Each point is reached from the start by the listed moves, each made 0, 1 or 2 times, or once backwards (-1), plus a little noise. Is the number of moves made odd or even? Then give how often each move was made.
In the rows, zero is written as 128.

Moves:
(1): [181 148 134 114 123]
(2): [134 167  89  89 124]
Start: [138 138 125 122 124]
Points:
[237 139 175 130 116] -> odd (2, -1)
[190 157 131 110 120] -> odd (1, 0)

Moves:
(1): [144 122 136 135 134 134 116 125 141 117 124 127 132]
(2): [136 162 137 112 121 138 120 106 122 130 129 131 144]
(3): [116 144 143 117 137 143 124 129 120 116 126 125 120]
(4): [111 142 136 156 139 120 122 113 123 124 122 121 135]
(5): [131 131 123 123 143 130 140 121 132 120 122 125 126]
(6): [130 133 126 144 130 144 131 132 126 140 125 131 130]
(7): [138 140 150 142 114 130 151 138 126 134 137 127 133]
(8): [118 142 120 134 132 122 122 146 139 130 131 127 127]
(9): [113 112 135 124 125 125 126 115 152 124 120 131 132]
(10): [135 119 139 120 142 118 126 134 130 159 122 126 124]
(11): [131 127 126 127 134 129 126 129 138 128 158 120 131]
Start: [117 120 125 117 149 130 136 125 120 145 130 136 115]
Points:
[147 129 134 169 190 130  63 116 154 223  99 136 145] -> even (2, 1, -1, 1, -1, 2, -1, 1, 0, 2, 0)
[ 48 140 111 203 207 143 106 134 116 141 101 123 105] -> even (0, -1, 1, 2, 0, 2, -1, 1, 0, 0, 0)
[ 14 249 171 162 183 162 160  83 146  94 109 123 138] -> odd (-1, 1, 2, 2, 2, 1, 1, 2, 2, -1, 0)
[142 154 108  79 162 122 192 168 117 145 182 123 102] -> odd (-1, 0, 0, -1, 2, -1, 1, 1, -1, 0, 1)

Moves:
(1): [132 136 134 131 114 120 130 130 121 119 133 128 131 134 125 122 119 129
 137 121 133 132 136 131 125 128 127]
(2): [114 144 121 138 127 127 117 137 128 130 129 125 125 125 123 129 119 132
 133 116 130 125 117 127 126 112 121]
(3): [127 126 141 125 127 148 129 116 117 123 129 116 127 122 131 127 128 127
 130 115 131 131 124 131 128 120 134]
(4): [122 126 129 137 133 132 121 128 133 137 126 122 132 131 122 124 131 127
 120 130 135 129 138 125 126 127 128]
(5): [124 133 131 134 133 140 126 134 123 129 129 134 118 143 123 131 123 133
 138 130 112 118 139 128 135 121 119]
(6): [128 124 122 123 130 136 130 125 130 129 121 138 132 127 127 121 118 128
 130 126 133 122 129 125 127 127 132]
(7): [119 131 126 134 123 131 140 136 116 120 129 129 139 124 121 131 128 125
 123 130 124 134 126 121 133 138 137]
(8): [119 128 141 115 121 133 131 142 122 130 133 138 132 116 131 126 127 122
 128 130 134 125 128 132 122 129 126]
(9): [133 129 128 129 128 137 134 133 140 118 136 130 131 129 132 125 127 119
 124 126 131 123 126 134 131 125 131]
(10): [136 130 132 130 136 128 134 128 127 140 131 130 128 125 133 130 128 134
 124 124 119 132 127 132 130 131 128]
(11): [125 121 129 130 127 134 121 127 126 132 136 129 122 126 126 122 127 136
 129 126 124 129 125 135 128 141 134]
(12): [123 135 141 139 117 127 132 122 128 121 122 137 129 118 129 120 141 132
 129 130 129 130 126 137 131 117 122]
(13): [129 136 121 129 140 125 133 120 126 123 137 131 143 142 131 128 136 130
 132 133 137 123 132 135 129 132 124]
(14): [119 128 133 127 124 122 131 128 127 128 122 123 127 139 135 126 122 125
 129 131 135 118 116 126 130 125 131]
(15): [138 126 116 128 118 134 134 135 126 125 131 124 127 128 142 133 134 134
 123 127 140 118 134 127 132 133 127]
(16): [127 127 129 133 122 127 123 125 122 132 128 132 118 130 130 145 122 124
 122 121 123 127 126 131 124 130 129]
(17): [139 137 132 125 131 139 115 129 120 123 120 123 126 135 120 125 137 134
 121 118 120 125 117 125 129 143 114]
(18): [126 131 134 127 133 126 131 124 138 125 125 129 131 129 131 135 123 134
 136 127 137 135 132 125 135 128 122]
(19): [132 135 131 134 125 133 124 127 130 133 123 127 130 131 128 137 131 127
 137 133 135 128 127 128 129 124 135]
(20): [137 134 126 133 124 127 131 127 123 126 137 128 127 117 124 130 119 121
 119 143 125 123 129 124 131 126 123]
(21): [133 128 125 127 136 126 133 128 127 129 133 134 121 134 122 126 133 123
 127 130 137 128 130 120 128 137 129]
(22): [120 123 121 125 127 130 127 138 124 127 120 128 125 130 130 128 121 130
 131 133 141 147 128 140 135 123 114]
(23): [119 149 126 122 118 135 127 127 133 136 125 125 119 122 126 129 132 122
 129 129 127 134 138 132 123 134 131]
(24): [129 126 123 133 133 120 131 130 131 128 123 123 128 123 122 134 127 127
 131 125 132 123 128 135 133 128 128]
Start: [122 121 134 126 129 120 136 121 137 127 120 118 120 124 120 133 124 118
 133 125 136 137 125 118 129 139 132]
Points:
[142 115 103 167 138 134 171 184 136  97 112 152 100 105 105 164 105 112
 121 183 142 141 153 117 194 107  65] -> odd (-1, 0, -1, 0, 2, 0, 1, 0, 1, 0, -1, 1, -1, -1, 1, 0, 0, 1, 0, 2, 1, 2, -1, 1)
[130 144 124 129 113 196 211 158  92  59 158 156 186 135 119  90 148  85
 119 172 195 154 180 143 156 139 111] -> even (1, -1, 1, 1, 1, 1, 2, 1, 2, 0, -1, 1, 2, -1, 1, -1, 0, -1, 0, 1, 1, 2, 0, -1)
[164 211  92 171 133 115 166 152 215 149 164  88 101 136 140 173  85 125
 147 144 129  87 211 117 162 107 102] -> even (1, 1, -1, 1, 2, -1, -1, -1, 2, 2, -1, -1, 0, 0, 2, -1, -1, 2, 0, 2, -1, -1, 2, 1)
[141 215 156 145 135 128 166 120 197 126 144 151 167 103 112 109 187 129
 146 132 197 167 163 173 141 188 108] -> even (1, 0, -1, 1, -1, 0, 0, 1, 2, 2, 1, 2, 2, -1, 0, -1, 1, 2, 1, 0, 1, 0, 2, 1)
[121 143 163  82 126 159 171 145 142 125  85 121 149  42 141 123 141 106
 122 107 156 150  89 174 140 125 115] -> odd (-1, 0, 1, -1, -1, 1, 0, 2, 1, 2, -1, 1, 0, 0, 0, -1, 1, 0, 0, 0, -1, 1, 1, 2)
[117 103 155 165 103 122 128 120 136 151 131 129  58 155 122 150 147  97
  80 172 132  83 138  77 129 175 142] -> odd (-1, -1, -1, 2, 1, -1, 0, 0, 0, -1, 1, 1, -1, 2, 1, 2, 0, 0, 0, 1, 2, -1, 0, -1)
[119 130 126 126  85  99 163 201 120 154 139 123 142 101 153 194  87 158
 179 142 197 202 182 161 155 167 118] -> even (2, 0, -1, 0, 0, -1, 1, 2, -1, 2, 1, -1, 0, -1, 2, 0, -1, 2, 2, 0, -1, 2, 0, 1)
[153 159 139 185 141 149 107 145 170  67 129 107  96 153  82 119 152 162
 164  54 148 111 107 100 163 144  87] -> odd (1, 2, 0, 0, 1, -1, 0, -1, 2, -1, 1, 1, -1, -1, 1, -1, 2, 2, 0, -1, 2, -1, -1, 1)
[141 186 124  82  92 249 159 178  94  98 137 116  99  62 126 103 103  99
 106  95 148  87 115 154 143 146  88] -> odd (0, 1, 2, -1, 1, 2, 0, 2, 2, 1, 0, 0, 0, 0, 2, -1, 2, -1, -1, 2, 0, 1, 2, 1)
[ 49 140 135 162  82 149 127  96 134 150 102  96  84 153 110 152  80  99
 151 123 204 165 152 127 132 158 178] -> odd (1, 0, 1, 2, 0, 1, 1, -1, 0, -1, 2, 0, 0, 2, 0, 2, -1, 1, 1, 0, 1, 1, 2, 0)
[103 131 145 170  96 196 115 174  70  80 117 125 110 152  75 156  89 100
 140  80 158  99  66 148 154 167 141] -> even (1, 1, 1, 0, 1, 1, 2, 1, 2, -1, 2, 0, 0, 1, 0, 2, 2, -1, 2, 0, 1, 1, -1, 2)
